Every row gives one point. Before rounding, the points of a table are all equally far from one centre. They may lie mostly on one side of it. Write the centre, to within rounding.
(in the rows, 128 means zero)

Points:
[[120  65 113]
 [100 103  63]
 [136 132  84]
 [ 69 107  82]
 [125 124  70]
 [ 94  91  67]
 [100  81  72]]
Centre: [106 108 108]

Points:
[[119 139 174 178 148 230 150 133 144]
 [147 179 126 111 112 155 155 115 180]
 [102 119 181 132 116 200 142 147 149]
 [147 110 182 155 126 200 149 154 130]
 [125 143 161 193 130 175 149 177 182]
 [120 115 203 192 137 190 157 119 204]
 [124 152 198 151 153 166 125 168 162]
 [ 88 141 184 171 131 149 176 145 187]
 [ 89 152 169 156 113 186 127 161 146]
 [134 125 201 172 126 170 134 168 190]
 [163 191 216 146 125 154 132 108 153]
 [117 157 198 146  77 185 157 142 159]
 [ 92 174 165 141 120 214 118 117 159]
 [140 178 220 188 114 195 120 114 158]
 [115 144 165 157  87 168 169 152 203]]
Centre: [136 145 163 165 126 166 141 108 163]

Points (20 x 14):
[[183 144 151 103 166 153 102 183 114  97  92 120 168 159]
 [170 170 157  61 123 159 138 153  90 114 130  85 131 191]
 [126 136 134  76 140 143 160 211  80  72  69 132 172 143]
 [162 192 184  33 119 142 155 204 136  84 111  92 103 139]
 [133 203 165  73 156 126 176 201  97  86  70  84 130 153]
 [156 214 102 118 101 135 112 170  92  77 105 138 149 197]
 [154 160  99 124 118 140 166 175 128 133  66 109 158 183]
 [146 154 100  82  83  89 169 216 143 115  79 110 129 169]
 [198 161 140 122 126 167 134 184  73  61 121 106 123 191]
 [209 138 132  66  93 127 169 139  96 105  40 131 121 129]
 [141 113 112 108 136 163 146 208 126  61  94  99 144 169]
 [170 149 106 147 192 144 145 191 169  40  66 134  97 124]
 [160 141 124 136 133 111 125 229 183 101  96 144 135 164]
 [169 194 124  65 190 124 155 136 127 123 100  75 137 168]
 [127 154 105 100 118 138  85 209 138  85  88  97 131 140]
 [139 179 137  58 147 165 129 171 101 102  95 118 176 176]
 [180 163 141  67 119 187 140 205 112  94  80 113 154 125]
 [162 175 138 119 131 127 162 206  93 128  40 132 154 101]
 [169 172  99  85 111 159 121 233 109  85 106 165 170 158]
 [104 200 106 111 157 128 139 194 135 115  85 102 119 205]]
Centre: [152 165 119  95 145 124 160 164 113  96 120 160  87 132]

Points:
[[ 66 142 121  90 140 205  98 181 125 104 109 187 156 139 103 153 106 130
   95 118 132 126 117 116]
 [141 118 170 153 132 150 120 106 123 137 220  89 146 113 115 147 107 163
   98 152  84 153 107  96]
 [146  85 111 142 150 164 161 172 151  71 141 167 127 140 118 184 104 170
  177  98 171 111 122 112]
 [107 124 150 133 190 232 140 161 127  78 149 104 176  96 121 132 164 190
  163 137 136 150  91 106]
 [122 151 127 118 187 107 175 137 101 142 114 162 173 146 118 194  97 189
  135 168  96  64 160 145]
 [ 65 137 132 120 150 117 124 169 125 143 114 102 101 120 172 123  83 135
  120 150 122 117 101 114]
 [ 98 127  69 112 169 156 141 170  93  83 133 164 116  95 140 194 105 158
  153 130 163 103 130  91]
 [127  97  95 138 149 157 163 163 137 133  63 104  95 138 123 164  97 154
  137 125 102 148  99  79]
 [100 165 141 102 174  74 104 149 152 109 113 144 180 120 109 122 124 140
  126 158 180 107 142  90]
 [ 56 136  78 117 230 157 142 181 127 120 134  79 169 137 134 168 113 136
  127 167  95  46 122  91]
 [ 90  87 147  49 142 129 136 169 170  76  94 148  96 140 118 135 121 185
  151 160 125 127 103 110]
 [128 160 136 133 125 169 191 125 146  63 133 115 126 183 123 148  97 161
  168 135 101 142 102 102]
 [ 79 134 100  50 178 129 113 156 132 104 109 127 118 103 142 124 149 126
  180 114 114 119 146 114]
 [139 114 106 116 177 175 107 139 107 105 113 113 114 170 124 149 133 146
  182 118 126 186 159  98]
 [ 78 164  98  76 176 154 154 112 109 151 109  78 113 146 118 182 125 140
  186 149 119 121 123 123]
 [ 73 170  93  91 160 205 138 150 132 110 149 156 149 168 109 144 114 204
  112 132 155 129 144  99]
 [127 138 119 117 216 134 119 155 160 141 141 105 132 143  66 153 105 120
  188 104 130 174 145 118]
 [ 90 183 129 137 198 122 167 179 130 110 118 126 184 172 143 157 116 108
  157 193  96 100 126  90]
 [122 146 110 110 190 118 115 135 147  97 119 157 139 177  72 173 104 131
  213 145  83 138 119  77]
 [ 97 184 141  93 177 168 124 110 110  90 151 135 152 125 116 210 115  95
  148 151 156 132 127  79]
 [ 87 109 110 147 149 185 123 149 106 147 143  76 197 116 144 249  99 144
  104 190 172 110 128 144]
 [131 150 109 169 171 100 161 148 124 118 139 121  89 171 123 150 112 162
  144 170  81 152 110 112]
 [108  95  88 114 225 200 134 117 131 164 127  73 137 173 129 175 162 118
  161 153 112 119 123 137]
 [ 90 133 136  85 144 119 126 115 103 134 131 137  92 143  99 158  62 163
  125 181 134 128  85 110]
 [106 153 130 159 188 139 142 178 139 104 119 108 118 132 152 194  88 113
  181 130 170 122 134 103]
 [ 85  79  78 118 169 126 185 101 113 140 138 112 158 112 109 156 152 184
  170 163 102 121  72 166]
 [115 198 144  68 183 134 124 156 161 120 126 168 129 122  65 145 137 172
  106 162  96 110 101 136]
 [122 127 136 180 209 173 161 157 130 136 169 147 143 129 149 110 147 139
  166 129 102 133 128 108]
 [ 58 157  80 131 166 121 158 179 211 150 122 102 152 188 102 184 114 151
  129 146 142 129 124 105]
 [ 75 177 121  89 163 141 141 132 163 155 161 107 150 130 146 158  94 170
  193 141 154 177 128 125]]
Centre: [115 111 114 120 154 159 119 143 162 108 139 114 167 120 111 168 116 152
 138 172 107 115 134 126]

Points (30 x 24):
[[ 83 153 132 149 107  96 167 110 154 169  70  90 129 102 144 127 172  40
  120 141  52 166 109 185]
 [ 75 159 128 163 129  50 175 115  84 175 101 102 140  98 145 137 167  77
  114 182  87 181 113 183]
 [ 47 114 154 201  80 107 165  99 115 157  79 119 131 113 154 101 168 124
   99 155  89 192 126 120]
 [ 89  85 186 122 118 112 129  87 115 116 119  92  89  41 162 182 151  74
  102 129  82 213 106 201]
 [ 55  89 145 161  77 140 178 115 132 110  94  91 120 112 121 131 123  89
  103 141  39 177  91 143]
 [ 88 137 128 143  78 117 152 119 116 189  60 101  84  96 178 158 152  73
  175 161  93 196 112 162]
 [ 86 153 172 182 132 124 173  92  98 144 123  75 125 118  91 180 156  71
  101 100  63 165 111 177]
 [ 50 130 156 129 137 131 153 101  76 141  87  69 134  81 184 166 159  84
   93 186  75 204 143 165]
 [ 67 129 124 165 136 117 219 147 136 131  99 145 115  89 179 109 150 121
  108 162  48 184 128 202]
 [111  98 132 147 182 139 120  90  94 170  94 118  75  80 154 136 132  77
  122 168  28 183 120 185]
 [ 83 106 167 184 109 140  81 141  95  92 104 127 110  80 144 174 145  59
  178 187  55 187 130 163]
 [ 33 139 166 177 136  97 175 114  99 140 107 127 128 123 176  83 142  84
  128 160  69 202 109 178]
 [ 75 108 190 161 155 145 186  91 120 166 101 146 162 119 192 175 141  90
  130 162  49 165 105 236]
 [ 98 100 115  81 129 120 148 115 110 116 108 136  89  77 188 133 158  16
   97 187 122 181  92 165]
 [ 81 117 176 164 163  98 139 146 117 157 143 143  85  70 188 120 180  54
  140 148  85 114 139 191]
 [119 161 158 163 132 179 174 101 142 143 122 125 126  41 215 119 177  84
  120 122  89 193  91 172]
 [ 55 107 147 121 146 124 175 135 135 180  73  92  85  80 142 124 157  86
  102 140  62 168 152 155]
 [ 82 103 119 170 103 125 182 115 121 173  99 108  95 104 133  88 151 118
   91 136  71 177 103 203]
 [ 64 166 169 188 143 116 188 100 125 126 124 126 102  65 198 120 162 102
  120 210  53 200 106 158]
 [119 106 198 131 201 152 166 115 153 133  93 132 124  81 193 147 182  86
  104 152  65 150 134 211]
 [ 55 126 162 160 101 173 200 110 101 134 106 103  95  65 168 175  88  93
   96 135  58 171 140 174]
 [ 98 117 177 197 135  95 144 120 151 131  95  88  71 100 184 160 157  81
  128  88  56 119 116 165]
 [ 93 130 193 160  64 155 128 106 114 137  92  84 136 101 177 109 142 107
  140 179  89 164 111 167]
 [ 64  99 220 143 160 126 158  87 131 160 136 107 122 139 158 134 139 121
  141 162  74 202  99 202]
 [115  81 184 151 129 100 140 139 102 162 121 100 130 104 180 169 147  68
  137 166  53 153 120 191]
 [ 77 114 197 139 125 119 203 113 103 124 113 129  86  83 142 144 153  61
   98 139  59 146 138 213]
 [122 152 188 125 123 118 178 108  75 130 151 135 112  79 176 140 160  54
  112 141  93 145 133 145]
 [ 64 132 187 122 100 107 164  64  97 123 136 148 107  87 149 162 149  47
  123 145  47 167 126 203]
 [103 151 145 180 115 120 187 154 102 158  82 102 143 105 172 165 172  64
  130 160  54 138 137 156]
 [106 112 145 168 147  93 109  86 125 108 119 150 147  91 157 135 146  43
  140 114  75 215 195 193]]
Centre: [ 76 119 128 171 151 133 144  89 147 118 106 141 120  92 146 171 138  94
 129 157 133 156 113 165]

Points:
[[131 155 196  85 130 191 182 126 123 107 195 206 144 150  95 181 125  85
  102 120 123 132 120 148]
 [128 156 171 145 109 173 145 148 129 105 215 177 141 176 146 181 153  49
   78 164  77 106 149 143]
 [181 125 159 145 101 161  92 154 115 153 212  98 178 169 112 157 148 132
  130 134  70 148 153  94]
 [179 163 178 130 148 212  96 162 180 125 180 166 141 146 116 136 124  69
  140 129  78 113 129 132]
 [133  87 136 139 153 219 153 158 114 119 226 168 145 193 106 162 134  53
  143 137  55 131 111 142]
 [ 70 176 146 135 137 132 112 136  95  96 212 172 148 192 156 133 184  85
   87 118  78 105 138 142]
 [160 155 127 115 124 209 161 149  98  59 154 151 117 106 113 139 136 127
   99 144  84 119 141 147]
 [131 147 165 117  71 178 153 130 110  85 186 148 130 186 148 163 150 134
  141 131  87 144 110 192]
 [117  92 138 136  84 198 198 133 133 117 176 143 174 180 134 122 154  25
  124 160 139 102 120 139]
 [163 165 156  77 145 195 119 128 121 110 122 145  90 170 111 168 207  60
  126 147  90  74 120 159]
 [163 103 165 143 112 186 146 129 121  88 185 180 157 186 140 218 119  96
  167 134 123  78  88 175]
 [171 127 163 120 136 200 198  96  86 119 197 172 169 153 134 157  96 128
  119 167  82 130 126 178]
 [ 97  92 148 103 107 161 127 153 132  86 188 151 120 155 159 135 160  95
  152 202  82  84 136 157]
 [ 82 103 140 129  94 199 127 179 146  93 206 162 140 148 124 150 150  88
  138 164  68 121 103 123]
 [111 132 131 146 140 183 147  92 102  89 168 135 159 160 132 210 131  74
  165 203  74 101 161 102]
 [141 122 149 105 138 179 134 147 128 119 206 225 117 110 155 138 121 107
  139 126  74 131 147 133]
 [123 156 108 115  92 161 198 104  75  99 149 118 195 175 116 129 103 108
  188 161  84  77 116 161]
 [182 127 146 151 117 249 163 117 127 100 157 181 164 172 112 159 169  84
  136 136  67  97 144 117]
 [195 125 151 139  85 141 171 135 150 110 158 113 145 142 118 153 189  67
  136 149  72  81 149 138]
 [136 141 189 135  83 164 123 162  90  91 145 136 152 157 144 173 198 138
  146 141 104 130  86 104]
 [149 148 129 139 138 147 151  97 161 116 185 120 176 146 116  65 144 120
  134 185 118 102 101 160]
 [147  96 116 143 101 191 134 141 117  89 198 132 152 118 152 143 143 140
   82 110 105  71 167 174]
 [ 95  98 170 123 117 191 152 187 143 131 168 133 134 194 183 147 145  46
  112 153 122  47 144 150]
 [ 77 114 160 175 107 176 104 114 146 108 190 163 178 148 141 150 165  69
  166 128  75 114  97 168]
 [111 161 154 117 110 184 120 150  99 101 179 142 141 146 136 132 156  82
  131 193  46 150 167 164]
 [196 136 155 158 131 208 117 171 159 128 169 198 184 168 123 175 170  96
  135 103 113 146 133 146]
 [181 121 169 158 149 179 151 160 143  91 164 126 142 179 135 135 176  88
  107 155 105 100 180  80]
 [149 126 165 112 112 174 180 137 112 114 212  91 150 113 112 128 150 113
  137 121  83  78  89 119]
 [118 160 144 163 150 196 130 135 147 156 167 150 135  98 152 138 171 136
  105 180  50 127 132 148]]
Centre: [125 123 127 125 138 153 129 135 106 155 134 151 158 172 114 152 129 102
 118 131 107 100 126 138]

Points (28 x 24):
[[136  52 100 135 177  92 103 100 160 120 163 129 140 102 181  15 125 185
   92 193 156  87  88 126]
 [ 82  84 103 157 147 111 116 101 128 154 124 136 164  99 198  37 126 180
  149 198 152 146 136 154]
 [156  95 117 101 151 103  74  63  84 103 120 119  92 127 149  49 157 201
  102 205 114 136  95  86]
 [148  68  97 149 160  75  83  86 188 160 160 121  97 107 162  65 166 180
  119 225 137 124  96 108]
 [ 80 107 117 122 201 116  88  76 165  89 168 120 129 145 221  96 123 121
  126 201 131 106 113 142]
 [112  95 125 157 190 116 129 107 123 115 107  83 204  74 177 105 185 142
  138 207 183 116 107 105]
 [ 47  90 108 137 192 130 135  96 168  72 191 174 125 147 127  84 132 162
  135 177 141 133 103  93]
 [ 95  70 132 152 186  91  84 121 162 112 192 125 160 105 202  71 158 134
  149 195 190  76 112 107]
 [100  91 136 172 181 110 115 127 163 119 148 137 153 117 128  83  89 160
  124 187 102 154 128 158]
 [134  69 104  71 117 116  74  86 151 104 167 126 136 161 168 121 142 134
  161 152 177 202 105 119]
 [ 85  98  84 157 160  83  81  83 132  50 117 141 147 124 210  50 160 157
  176 174 179 143  89 122]
 [ 97  84  91 176 203 136 120 117 157 134 140 146 135 132 171  54 126 137
  183 201 156 108  62 143]
 [121  75 132 133 186  95 101 111 181 142 110 153 120  89 200  56 131 110
  148 165 165 134  48 120]
 [ 77  76 106 155 194 100  95 104 171 105 109 135  96  83 181  73  97 135
  122 188 141 109 119 161]
 [ 89  79 130 180 215 131 137 100 173 110 141 127  79 131 127  71 109 156
  128 177 137 129  92 117]
 [123  83  85 128 159  88  66 105 191  93 123 141 130  98 181  52 131 119
  121 162  80 106  81 118]
 [115  74  75 147 200 140  99 131 183 131 167 139 106 111 170  45 155 138
  180 170 148 111  81 133]
 [154 116  82 199 173 102 131 158 175 100 132 126 117 121 181  65 140 138
  131 196 170 148  98 156]
 [ 99  97 139 174 182  72 115 101 176 148 105 129 114 132 168  17 138 135
  121 151 148 133  72  81]
 [121  93  96  99 206  67  94 121 156 153 136 156 159 102 184  42 106 162
  120 196 168  68  78 103]
 [ 67  84 138 181 148  88 139  86 146 114 129 114 149  63 203 131 176 113
  146 166  98 106 123 127]
 [108  98 116 169 199  95 103 141 134  72 161 106 132 129 182  29 141 156
  172 158 115 151  88  99]
 [122  80  49 159 158 110  92  89 193  94 151 136 135 134 202  69 167 150
  145 200 121 115  71 154]
 [121  87  70 179 169  59  73  98 167  78  83 123  91 136 162  69 173 100
  141 196 169 117  79  94]
 [106  73  72 138 191 114 124 105  95 132 159 144 105  73 191 105 115 159
  171 214 162 178  55 133]
 [140  94 109 148 202 135  95 119 186  77 126 112 134 116 183 124 151 105
  139 173 144  97  44 125]
 [ 69  65  85 175 160 106 104 100 128 123 110 121 133 109 186  46 192 165
  148 207 185 143  50 108]
 [138  70  96 184 192  22  75  75 158 131  98 128 158  64 160  91 151 150
  111 176 148 119  70 100]]
Centre: [118  90  88 128 160  75 125 109 102 125 141 136 127 136 150 112 160 140
 120 147 149 115 102 120]

Points:
[[ 68 134 116 105  96 131 126 123 139 149  67 123  59 179 122 111 142 105
  147 193 149  66 133 171]
 [ 58 137  72 146  45  96  83 160 148  99  89 170 105 182 131 144 149 165
  143 185 149 109 117 128]
 [ 89 184  81 141  58 127 160 158 133 113  63 171  67 182 176 137 171 108
  116 161 127 114 140 186]
 [ 74  98 115 146  88 117 131 154 118 100  95 106  80 150 138  72 110 121
  151 194 123  94  91 214]
 [ 77  80 121  87  82 119 181 164 164 110  39 155  65 170 166 131 143 127
  160 161 148  69 127 143]
 [ 75 165 116 159  40 155  92 116 169 109 104 134  56 188 138 153 142 143
  147 189 117 102  90 163]
 [ 80 121  78 132  67 147 121 173 127  96  26 142  94 164 132 105 128 141
  181 168 139  88 121 169]
 [102 155 127 108  61 192 104 123 198  92  49 162 118 163 179 115 165 137
  164 195 124  92 108 147]
 [ 22 115  91 105  77 120  79 167 145 126  71 137  51 148 145 102 150 131
  140 165 122 119 129 173]
 [ 92 111 133 108   7  96  96 183 131 122  64 158  67 157 108  86 128 146
  129 146 154 120 112 180]
 [ 99  93 146 112  26 161 151 136 143 143  70 166 114 175 123 125 138 138
  145 142 151  86  97 196]
 [107 119 116 125  54 130 122 147 161 105  45 147  98 140 121 145  85 198
  146 165 165 100  97 158]
 [ 70 147  78 118  39 158 121 183 144  85  60 130  78 137 118 100 145 154
  127 167 157  90 117 183]
 [ 59 115 164  97  89 136 160 160 169 131  52 140  67 151 130 137 148 138
  166 182 120  77  90 116]
 [ 80  90 132 168  53 159  91 102 157 103  75 140  47 165 167 169 123 119
  186 185 140  55 135 147]
 [ 77 143 117 154  28 138 114 123 158  78  78 156  95 139 115 115 103 190
  130 165 157  96 159 181]
 [ 70 143  91 126  76 114 124 150 173  85  86 123  92 164 100 119 137 171
  158 197 128 123 143 173]
 [113 143 109 153  34 130 121 160 119 114  96 152  45 165 133 134 151 158
  150 182 128  96 119 221]
 [ 81 110 123 151  75 167 130 141 141 152  74 145  55 173 165 114 133 160
  112 191 110  92  96 199]
 [ 96 145 142 148  58 182 156 119 153  68 101 173  31 155 134 144 119 143
  152 205 150  75  83 164]
 [ 67 155 104  99  80 150 106 185 165 123  44 121 100 175 180  76 164 136
  123 161 140 105 135 170]
 [ 55 125 106  99  83 164 118 139 141 108  32 128  69 181 133  93 127 125
  127 186 146  97 134 193]
 [113  86 107 150  32 162 118 146 143 109  49 140  64 211 128 121 124 163
  142 160 137  65 118 160]
 [ 92 121 111 135  50 138 161 145 175 127  48 139  63 191 135 117 160 134
   93 181 117  76 105 179]
 [ 69 115 127  99  60 141 109 180 203  78  53 131  54 136 175 145 131 155
  174 154 136 105  80 159]
 [123 150  88 118  87 179 124 146 128 134  68 136  48 112 168  82 115 162
  132 127 171  94 130 164]
 [142 133 133 125  25 107 118 106 128  64  73 122  77 185 121 111 156 142
  156 215 141  76 141 159]
 [132 136 114 152  29 114 128 161 119  85  60 174  61 201 107  95 143  94
  169 168 149  72 148 173]
 [ 93 138 140 156  41 123 122 134 129  97  67 140  96 198 135 118 142 185
  142 198 144  96 100 184]
 [ 65  83 125 107  60 138 115 139 154  77  33 144  51 128 122 105 161 161
  144 191 150  67 157 165]
 [115 153 172 155  50 101 133 148 128  75  79 154  90 115 181 131 132 170
  121 149 134 114  70 233]]
Centre: [125 108 153 134 102 138  98 155 135  70 103 157  92 141 149 137 141 102
 103 143 131 111 130 136]
